Each row is a point. To make a cloud, some directions were put in groups of two or more. Within a group, all points are equally far from the middle, so they leave a hole (a ring in 2 directions, a hollow ball in 3). The other directions are filled evenly. Then the cloud was stretched, turned, moved and blurred a little. Count the holes, and give their numbers of directions, smallest first.
In the rows, 128 means zero.

Cloud (14 x 2)
[[112 134]
 [144  62]
 [191 162]
 [ 71  94]
 [173 163]
 [196 161]
 [175 163]
 [152 133]
 [150  45]
 [ 62 163]
 [159 163]
 [204 131]
 [136 133]
 [ 66 135]]
Holes: 0

Cloud (19 x 3)
[[ 90 151  62]
 [ 86 179 213]
 [106 184  68]
 [167 169 114]
 [ 92 182 180]
 [ 96 177 111]
 [154 110 110]
 [ 87 143  66]
 [ 87 181 228]
 [ 84 147  93]
 [ 89 140  55]
 [ 69 146 185]
 [116 194 118]
 [ 74 119 151]
 [164 172 124]
 [150 190 128]
 [102  93  98]
 [157 141 179]
 [102 188 170]]
Holes: 1 (2)

Cloud (50 x 6)
[[ 49 146  82  83 154 185]
 [117  62  88  88 197 187]
 [ 48  75 115  98 138 192]
 [ 41 107 175  84 118 175]
 [ 74 117 174 130  85 100]
 [110 158 178 136  59 109]
 [116 141  75 114 175  78]
 [104 196 176 147  54 140]
 [101 116  99 107  88  98]
 [ 86 161 119  21 168 147]
 [114 109 143 186 115 135]
 [105 203 110  32 108 141]
 [109 209 140 114 176 101]
 [134 195 197 136 152 128]
 [ 40 162 167  60 142 125]
 [123 115  56  70 126 197]
 [124 152 195  67  53 199]
 [151 208 163 170 119 180]
 [163 124 130 144 110  99]
 [158 208 135 119 188 138]
 [143 183 197 126 109  97]
 [ 74 134 121 159  76 149]
 [156 193  59 146 152 138]
 [ 86 181 149 164 132 143]
 [ 67 103 170  91  73 171]
 [194 123 169 139 103 126]
 [ 99 163  94  63 124  88]
 [ 89 105  96 110  61 147]
 [126 142 175  43  67 162]
 [ 66 168 167  50 114 118]
 [144 160  62 147 168 124]
 [ 93  79  98  86 217 197]
 [ 91 191 172 138  55 141]
 [ 91 170 106  37 128 109]
 [ 40  97 136 154 125 124]
 [ 76 124 193  31 178 150]
 [131 165 180 108 158  73]
 [136 192 194 165  98 150]
 [ 86  81 163  19 171 117]
 [142 121 190 136 123  86]
 [149 167 204 110 174 106]
 [204 146 130  88 160 143]
 [ 90 118 109 182 148 137]
 [ 70 188 170  73  94 127]
 [ 70  97 205  54 118 151]
 [156 160 171 100 192  91]
 [128 151 111 156 208 158]
 [138 128 109 140 219 173]
 [189 106 108 111 173 146]
 [179 123 190 167  86 175]]
Holes: 2 (2, 3)

Cloud (76 x 8)
[[138 169 184  95  46  85  67 111]
 [146 130  40 117 156 109  91  94]
 [102 151 102 158 223 128 133 170]
 [105 152  95 169 108 141 125  67]
 [171 154  79 116 176 161 108 188]
 [141 146  83 122 200 113  52 134]
 [123 112 174 120 121  80 110 180]
 [131 151 165 157  88 102  42 126]
 [154  99  87 171 124 205  49 135]
 [112 143  72 165 191  73  78  66]
 [ 88 148 109 109 204 129 172  69]
 [ 98  87  82 141 103 156 147 177]
 [157 148 180  51 143 123 125 117]
 [163 100  68  71 145 137 121 200]
 [153  62 129 124  83 149 111  78]
 [ 91 132 110  85 167 164 147 217]
 [136 109  43 167 185 125 152 119]
 [190 109 134 164 110 140 138  35]
 [ 95 140  85  67 148 160 127 150]
 [124 143 116  77 106  92  77 232]
 [143  80 134 149 150  89 219 129]
 [179 122 161  66  81 180 158 194]
 [189  85 129 125 120 125   7 135]
 [135  87 153  49  58 106  77 179]
 [170 161 199 106  65 172 149 114]
 [155 128 216 146  57 122 141 134]
 [199 182 131 142 147  98 202 137]
 [125 194 185  89 111  64 150 100]
 [111 128  66 142 193  72 221 125]
 [114 161 138 177 112 148 161  93]
 [194 160 130  82 111  63 167 122]
 [ 74 130 130  88  89 143 101 202]
 [176 167 110 138 134  61 117 137]
 [188 133 101 114 191 156 138 218]
 [118 148  96 179 131 152  61 150]
 [117  87 132 102  94  47 129 121]
 [175 193 130 113 187  80 140 158]
 [141 172  56 167 188 115 121 118]
 [138 143  76  89 117 177  84 168]
 [ 76 102  75 135 101 146  84 206]
 [140  42 128 122 119 193 117 161]
 [190 180 164 112  57 131 120 112]
 [156 118 140  72  69 137 128  96]
 [145 116 137 106 127  37 161 126]
 [143 178 123 111 133 180 181 187]
 [176 178 145  64 143 124 131  93]
 [180 101  96 146 168 187 206 111]
 [228 102 125 153 148 118  88 130]
 [137 102  56 107 205 122  86 171]
 [125 127 118 146 119 200  92 103]
 [ 79  48 113 138 103 116  93 169]
 [211 144 125  85 106  96 179 129]
 [184 106 212  60 137 134 173 156]
 [133 106 138 165 132 170 127 211]
 [146  92 103 176  85  75  69 164]
 [ 82 113 170  66 184  86 170 145]
 [109 121  29 106 140 145  29 171]
 [127 122  35 168 136 114 113 166]
 [191 100 200 102 103 126 137  69]
 [186 124 149 124  58 154  86  51]
 [145 141 158 111 144 151 188  53]
 [186 156 155 125  83  84 109 154]
 [138 146 230 125 132 179 206 120]
 [ 84 111 149 138 153  70  87 149]
 [104 151 122  82 123 134 236 171]
 [116 188  72 152 201 122 142  78]
 [162 107  57 145 200 115 128 109]
 [139  67  64 120  99 140 114 135]
 [159  95  75 164 108  67 106 134]
 [114 124 120 136 154 135  53 196]
 [ 97 150 147 130  67 100  73 171]
 [132 170  44 155 202 118 139 160]
 [173 111 188 104  99  78 174  88]
 [231 131 126 120 132 127 103 113]
 [177  89 152 144 102 140 133 225]
 [112  90 139 166 122 187  32 112]]
Holes: 1 (6)

Cloud (90 x 9)
[[116  78 120 148 172  73 105 210 187]
 [105  28  91  99 124 115 166  94 138]
 [132  55 124 143 128  86  80  45 170]
 [200 143 162 119 200  50 101 152 140]
 [151 118 149 131 136 105  91  17 122]
 [132 169  71  40  60  76 115 236  79]
 [188 101 155 179 153 112 105  51 106]
 [143 100 156 142 186  74  95  39 161]
 [122 172  91  91 143  43  83 122 122]
 [152 171  68 100 172 142  71 105 147]
 [113 159 150 144 147 149 136 109  77]
 [136 143 125 186 202 141 126  42 122]
 [172  69 144 113 115 151  95 166  90]
 [136 114  86 148 118 106  56 160  79]
 [161 122 117  43 137  95  90  90 114]
 [139 209 158 137 168  88  94 116 174]
 [231 245 113 156 133 136 155  80 112]
 [180  87 156 176 152  53  75  88 120]
 [ 92 162  49 109 162 102 118 142  59]
 [141 178  90  34 129 120 163 234 117]
 [ 73 163 172 218 139 117 122  91 168]
 [234 160 120  79 184 132 142 172  97]
 [170 169 105  81 127 114 140 181 101]
 [171  89  84 109 184 154 104 195 135]
 [ 90 109 109 112 137  61  92 171 142]
 [137 130 110  88 128  70 144 243 104]
 [100 136 153 163 119  11 133 100 141]
 [188 177  88 167 198 140 136  77  75]
 [150 166 115 205  81 123 124  92 130]
 [132 127  99 103 160 170  96 121 113]
 [125 188 133 122 133 129 120  99 167]
 [177  95  73 109 147 130 106 143  71]
 [177 183 118  83 125  64 111 194  96]
 [116 170 145 203 138  65  95  51 154]
 [152 139 157 206 114  94  63 107 111]
 [133 116 164 145 158  67 139 117 188]
 [163 170 123 119 104  83 163 107 105]
 [187 134 165 151 211  47 110 173 124]
 [196 179 144 172 174 120 110  87 128]
 [200 139 128  62 163  91 121 163  79]
 [116 165 133 225 124 109 131 161 170]
 [141  82 109  74 153 134 104  84  91]
 [153 123 178  89 103 105 123  90 133]
 [133  63  74  82 140  95  67 104  82]
 [200 121 137  75 186  86 101 161 110]
 [120 194 119  99  97 122 103  93 111]
 [ 80 148 146 158 136 162 113  71 154]
 [115 183 160 159 115 144  88 102 117]
 [170 147  63 100 192 127  99 131 133]
 [159 190 127 156  75 103 163 102  96]
 [163 102 142 139 152  89 156 193 167]
 [161 159  59 134 172 105 115 109  89]
 [142 177 138 160 117  76 102 161 111]
 [ 99 136 133 176 114 121 136 134 170]
 [131 132 156 115 112 150  79  74 123]
 [117 175  53 125 154  63 113 145 124]
 [134  85 154 148  85 115 162 105 164]
 [143 110 114  91  78 149 132 240 141]
 [151 119  42 121 167 148  93 191  99]
 [117 129  79 175 190 113 148 134 174]
 [121 133 172 149 155  92  68 193 140]
 [125 149 117 170 107 147 133 110 203]
 [134 134 139 157 192  54 147 198 174]
 [151 152 115 148 167 132  96   7 120]
 [168 100 122 114 149  89  71 106 112]
 [ 90 133 166 151 157 122  33 126 149]
 [106 153  91 178 108 115 139 119  97]
 [ 85 107 130 116 115 171 125 160  85]
 [ 91 163 125  55  85 113 150 150  93]
 [190  85 134 171 161  61  50 148 132]
 [117 196  90 146 120 103 129 203 148]
 [ 86 168  66 150 122 142  79  97  87]
 [135 125 146 154 128 131 156 145 150]
 [173 169 136 111 100  74  59  74 127]
 [135 108 127  94 122 104 144  67 135]
 [133  55 135 116 118  80 107  57 144]
 [152 155 126 149 153 156  91  51 131]
 [149 138 148 149 119  18  84 187  92]
 [147 100  96 139 126 104 128 151  96]
 [168 118 154 177 125 168 129  76 170]
 [ 61  99 119 121  23  77 107 106 122]
 [128 123 104 199 164  83  51  69 158]
 [107 150 120 214 110  82 146 105 150]
 [123 187  52 108  81 118 185  76 129]
 [147 182 154 196  55  58 156 101 154]
 [164 119  80 126 118  82 145 139  41]
 [204 171 147 181 146  87  77 102 140]
 [130  72 153 172  80  40 111  85 153]
 [208 125 167 116 119 148 122 122 140]
 [107 180 103 129 101  50 105 171 118]]
Holes: 0
